Each row is a point. The last column is the point's height on a tilted bowl or saddle (a function of degree 2), plus a little noise. Along how many of its main directions does it bend up, bend down or stay straight?

Points:
[[ 18  47 -13]
 [-67 -13  61]
 [-18  58 -73]
 [ 47  61  14]
 [-28 -15  46]
 [ 40 -31   9]
 [ 21 -37  20]
 [-64  35 -57]
 [ 10   3  22]
 [110   4  36]
 [ 25 -22  24]
 [-31 -28  60]]
Directions: 1 up, 1 down, 0 straight

Points, 16 rows:
[[-38  -7 -35  27]
 [ 35 -58  21   1]
 [-30   8 -21  26]
 [  0  41   1  37]
 [ -7   6   9  38]
 [121 -11  39  73]
 [ 29  13  19  50]
 [ -2 -10 102  81]
 [ 40  22 -11  33]
 [ 69  18 -48   7]
 [  1  39 -38   5]
 [  5   8   3  34]
 [ 17  75 -13  29]
 [-30  -1 -26  25]
 [-18  47  35  64]
 [-55 -85  27  45]]
Directions: 1 up, 1 down, 1 straight

Points (24 x 5):
[[ -40  -12  111    1  -70]
 [  40  -10   92  -44 -107]
 [  -8   11    3  -57    0]
 [ -40   29    9  -25    8]
 [  -5   13  -38  -49    8]
 [  21  -44   72  -52  -98]
 [ -24   11   -1   -9    0]
 [  32   50  -56   60  -30]
 [  20    3   80  -23  -69]
 [  32  -24   29   86   35]
 [ -54  -36    3   20   10]
 [ -23   78   39   31  -17]
 [ -48  -45  -28  -39   19]
 [ -25   36   58  -61  -12]
 [  21  -11   18  -15  -22]
 [  51  -41   61  -34  -87]
 [  15   10  -21  -24   -6]
 [  16   48   37 -107   -2]
 [ -14   15   14  -18   -5]
 [ -90    8    5   42   10]
 [  37   36  -78  -62   -4]
 [  -1   44  -38  -23   -7]
 [  18   22   28   71    5]
 [  63   32  -10   -9  -21]]
Directions: 1 up, 1 down, 2 straight

Points:
[[  -6   -7   37   43    9   35    8]
 [  28   16  -74   -3  -70  -77   77]
 [  35   18    3  -63   -2   34  -54]
 [ -89  -28   -4    0   18  -28   52]
 [ -21    2   45  -50   -9  -69   49]
 [  47  -11  -58  -37   56  -53   31]
 [  41  -37   -6   -7  -23   11   -9]
 [  13    9  -75 -108  -43  -29   52]
 [ -18   -1   13    6   29   36  -14]
 [ -61   21  -25 -106   20  -23   -3]
 [  38  -41  -24    4  -19   61  -24]
 [  35  -62   -6   -5   -3   -1  -38]
 [  -5    0  -52   16   66  -34  -14]
 [  11   21    5   76   21  -39  -31]
 [  22   95  -31  -47  -64  -22  -17]
 [ -36  -40   51   35   26  -40   19]
 [ -28   66   24  -10  -18   27  -27]
 [   3  -43  -29   -5  -72   36   30]
 [  -3  -31   23  -60    3  -57   19]
 [ -17   26  -12   51   -7  -19  -12]
 [   7   -6  -24  -16   85   -4    6]
 [  29   55  -54  -23  -22   54  -54]
 [  18   16   47  -62  -44   39  -50]
 [  11 -121   74   11   41  -53 -118]
 [ -41  -91  -98   19    6  -45  -43]
 [  10    8   84   81    4  -50   29]
 [ -50  -33  -12   27  -25   40    5]
 [  44  -44   17  -32  -53  -57   31]
 [  18   47   37  -51   21   -9  -21]
 [   5   49  -20   24  -36   41  -12]
 [   4   11   12  -16  -85 -115  119]
 [ -15   23   14  -82  -33  -26   -1]
 [   2  -22  -70   25   -4   47  -36]
 [ -20  -10   28  -43  109   10   38]
 [  31   29    4  -38   22  -60   29]
 [  22  -20  -37   68  -59  -83  -21]
 [ -19   14  -26   67  -23  -32  -21]
 [ -21   -9  -58   64   18   23  -54]
 [ -13  -48   43    3   -9    0  -17]]
Directions: 3 up, 2 down, 1 straight

Points, 72 rows:
[[  41  -24  -10   48  -74   27   38   59   53]
 [   9    3   75  -32   36  -53   -4   40   22]
 [  24   -4   37  -10  -45  -18  -23  -11   29]
 [  -6   37   36  -16   24   46   28   22   19]
 [   8  -20  -35  -78    5  -34  -25   29   27]
 [  65  -23  -29   -2   25   31   10  -19   26]
 [  19    0    6  -33  -55  -52  -21  -35   45]
 [  -8  -11    1   59  -20   47  -40  -39   37]
 [ -17   24   16  -12  -20  -15   40   11    6]
 [ -57   47   15   28   18  -37    7  -59   13]
 [  12    1    8   13  -13  -17  -22  -17    7]
 [ -18   76  -17   -1   28   32   44   78   29]
 [   3   31  -11   30   29  -35  -11  -26   10]
 [  -8  -35  -44    7   42  -13  -37   40    2]
 [  69  -75  -27  -18   17   33  -38   32   15]
 [ -13  -22   -7   27   45  -52  -11   32    7]
 [ -87    4    1   69  -32  -94    9   57   74]
 [ -39   38   22   11  -13  -27  -21   28    4]
 [ -41   -1   69    9   27  -10   -3    8   14]
 [ -13   37   -8   -1  -21   53   10  -56   36]
 [ -24  -58  -50  -28    5  -26   42   81   28]
 [   3  -23   75   -6   -8  -14  -21   -3   26]
 [ -48  -15  -24   50  -24  -50   16  -60   48]
 [  34  -26    3  -34   40    4  -37  -47   41]
 [  22   10 -101  -11   32   -9  -24   -6   27]
 [ -26   28    6   42  -19   73   22   79   51]
 [ -33  -28  -55   17   23  -33   32   -1   21]
 [ -32   51    3   51   63  -17    7  -26   20]
 [ -58   20   13   -1  -13   11  -58  -14   24]
 [  -6  -29   -2  -62   23  -24  -26   59   17]
 [  -3  -27   25  -36   -4  -16  -72  -14   36]
 [ -38  -57   23  -12  -28   35   -4   52   39]
 [   4    3   18   35  -48   20  -53   34   26]
 [  17   50   22   36   51   -5    8  -33   19]
 [ -31  -38  -13   -1  -16   23   17   -3   20]
 [ -34  -34  -34  -19   18  -47   34    0   21]
 [  26    0  -21  -42    0   21  -23  -21   24]
 [ -29   95    4  -42   66   67   -1    8   48]
 [ -56   38   23   31   -3   78   34   27   49]
 [-121  -38  -15   19  -43  -53  -19   -7   66]
 [  -3  -37    7  -38  -19  -29  -75  -48   57]
 [  -4   13   46    5    0    5   54  -43   27]
 [ -13  -19   24   23    4  -45   19  -12   12]
 [ -18    5  -55  109   -6  -47    6   53   50]
 [   2    4   32   30   20   19  -52   11   16]
 [ -11  -19  -22   12  -30   -8    2   98   11]
 [ -20   44  -77  -14   -1   29    7  -42   36]
 [ -34   20   28   -5  -51  -95   81  -41   67]
 [  -5   11  -48  -28   95   11    3  -19   43]
 [   1    8   13  -40  -11  -13   53    2   18]
 [ -29   26  -72  -91   -6    3  -51  -29   78]
 [  -1   21  103   29    2   92   51  -18   98]
 [ -17  -74   87   -7  -27  -29  -27   36   58]
 [ -22   16  -34   40   20    5   44  -86   54]
 [  28    3    9  -17   64  -39  -69  -33   47]
 [ -22   79   33   58  -46  -15   38   -5   41]
 [  -2  -58  -10  -71   55   42   42   56   63]
 [  18   40   11   41   15   -4   75  -11   34]
 [ -33    0    0  -30    1   36   -1  -45   29]
 [ -46   33  -67   -1   24  -10  -36  -79   56]
 [ -49   21  -58    4    8  -28   25  -20   17]
 [ -14   19   39   15   -1   45  -45   38   26]
 [  80  -62   49  -56   18   23  -39  -50   97]
 [  79    4   13  -27    0  -20   29    8   33]
 [  90   -4   51  -22   19  -46  -17  -18   57]
 [  11  -17  -62   17    4   38   97  -69  105]
 [  10   25  -11    9    0    8   76    7   25]
 [  20  -33  -29  -17  -15   41  -13   -9   21]
 [  29   39  -18   -6  -34    9    3  -23   22]
 [  12  -15   18    5  -48   63    4   73   45]
 [  38   -9   67   20  -14   80   -9  -37   76]
 [  -7   36  -28  -15   47  -50  -48  -18   24]]
Directions: 7 up, 0 down, 1 straight

Points (71 x 9):
[[ -16   18   56  -20   35    4   -5  -39   24]
 [ -36  -15   34   16   13   23   -7    8    6]
 [  72   45   51   26   21   51   -5  -22   39]
 [  22   35  -24    0  -26   -6   -5  -16   -6]
 [  32  -30  -77  -47   35   10  -35  -33   15]
 [  21   34   20   21   54  -59   13   10   37]
 [ -46   46   21  -58   16  -48  -50   46   54]
 [  20   42    7  -39   44   18  -11   38    4]
 [  11  -14   -4   17  -44    0  -11  -22   11]
 [ -41   13   15    5  -11   -7   16    5   -3]
 [  38  -36   -4   41 -120   32   11   -3   98]
 [  -2  -23   -3   30   -1  -14  -29  -15   11]
 [ -74  -18  -15    9   12  -92   -3   -7   67]
 [  -3  -16   38  -31  -32   27  -43   -5   19]
 [   1    3  -35  -38  -19  -82   21  -41   46]
 [   5    8   48  -64    3    3  -29  -46   28]
 [ -23  -22   34    4  -14  -10   99  -45   44]
 [ -36   32   21    3   72    8   45  -50   43]
 [ -66  -91  -36    7  -38  -25   -1  -10   42]
 [  27  -26  -72    3    3   28   58   57   24]
 [  32    8   -8   59  -32   48  -10   33   29]
 [ -19  -28  -70  -20    3  -68  -31  -45   39]
 [ -39   10  -16    8  -18    4   86   43   22]
 [  38   42    5   20  -15    2   12  -41    3]
 [  23   14   23  -32   14   -8   13   56   13]
 [  64   58   66   90   -7  -12  -32   13  101]
 [   0   21  -49  -21   19  -40   32  -31    5]
 [  32  -30   -5  -46    3   -7  -17    5   -8]
 [ -79   37   18   28   -2    7  -86   29   72]
 [  44  -45  -68  -78   27   28  -44   24    9]
 [  44  -70  -25  -41   35   58  -37    6    7]
 [ -80  -25  -38  -35  -57   62   19   39   65]
 [  21   55   84  -27  -17   48   11  -26   42]
 [  19   44  -17   23  -40  -23    3   42   15]
 [  27  -63  -58  -37    5  -45   10   14    8]
 [  53  -25   18  -18   58  -20  -29   16   13]
 [  11   -1   86   48  -34  -51   52  -66  121]
 [   5    6   48   16    4   14   29   46   16]
 [  64    8  -16  -46  -36  -18   14   21   31]
 [ -17  -22  -41  -44  -31  -40  -20   58   26]
 [  -2  -12  -60  -35    2  -35  -67   -3   13]
 [   0  -73   47    5   39   -7   24  -48   49]
 [  15   27  -16  -40    3   -9  -34   12   -4]
 [ -15  -25  -18  -21   59  -66   91  -17   60]
 [ -50   -4   37   23   -2   -9   10   12   16]
 [ -27   52  -18   47   18   32   -8   23   14]
 [   4  -29   13  -17   24   -4   25   49   -2]
 [ -27   11  -23  -12   20   -9    5   55    4]
 [  23   -6   20   -6  -14  -31   25  -39   22]
 [ -15  -76  -21   82   20  -45    1  -16   80]
 [ -59  -53  -41  -77   17  -20   42   11   26]
 [ -24  -13   21    4  -42   17  -36    5   17]
 [  12  -16  -18   12   -3  -30   32  -72   30]
 [ -41   44  -45  -71  -20   -4    3  -13   29]
 [ -11    4   11  -32  -64    9   57   -3   25]
 [   2   -2  -23   11   27  -55   -6    7   10]
 [  44   33  -10    0   60  -20  -22  -26   15]
 [  51   45  -16   23   23   10   -1   28    4]
 [ -42   51   51  -14   23  -54   41   -9   56]
 [  70  -24  -48   26  -12  -30  -10    1   35]
 [   4   78   54  -26   22  -21  -60  -38   57]
 [  -1  -15  -15    7   50  -11   -7   16   -5]
 [ -28  -58    8  -49  -53  -50   53   63   82]
 [  41  -17  -21   -2   20   58   21  -37    6]
 [ -65    7    3  -46  -15  -42   19   19   28]
 [  10   20  -27   40  -17 -121   53  -18   92]
 [  31    3   40  -35  -69  -18  -32  -59   79]
 [   1   59  -30  -24   -3   16   14   -3   -4]
 [  -4  -42   17  -43  -19   -2  -18  -15    5]
 [ -18  -32  -12   31   -1  -64  -50  -14   51]
 [  29  -26   15   34   -1  -49   -8   24   41]]
Directions: 7 up, 0 down, 1 straight
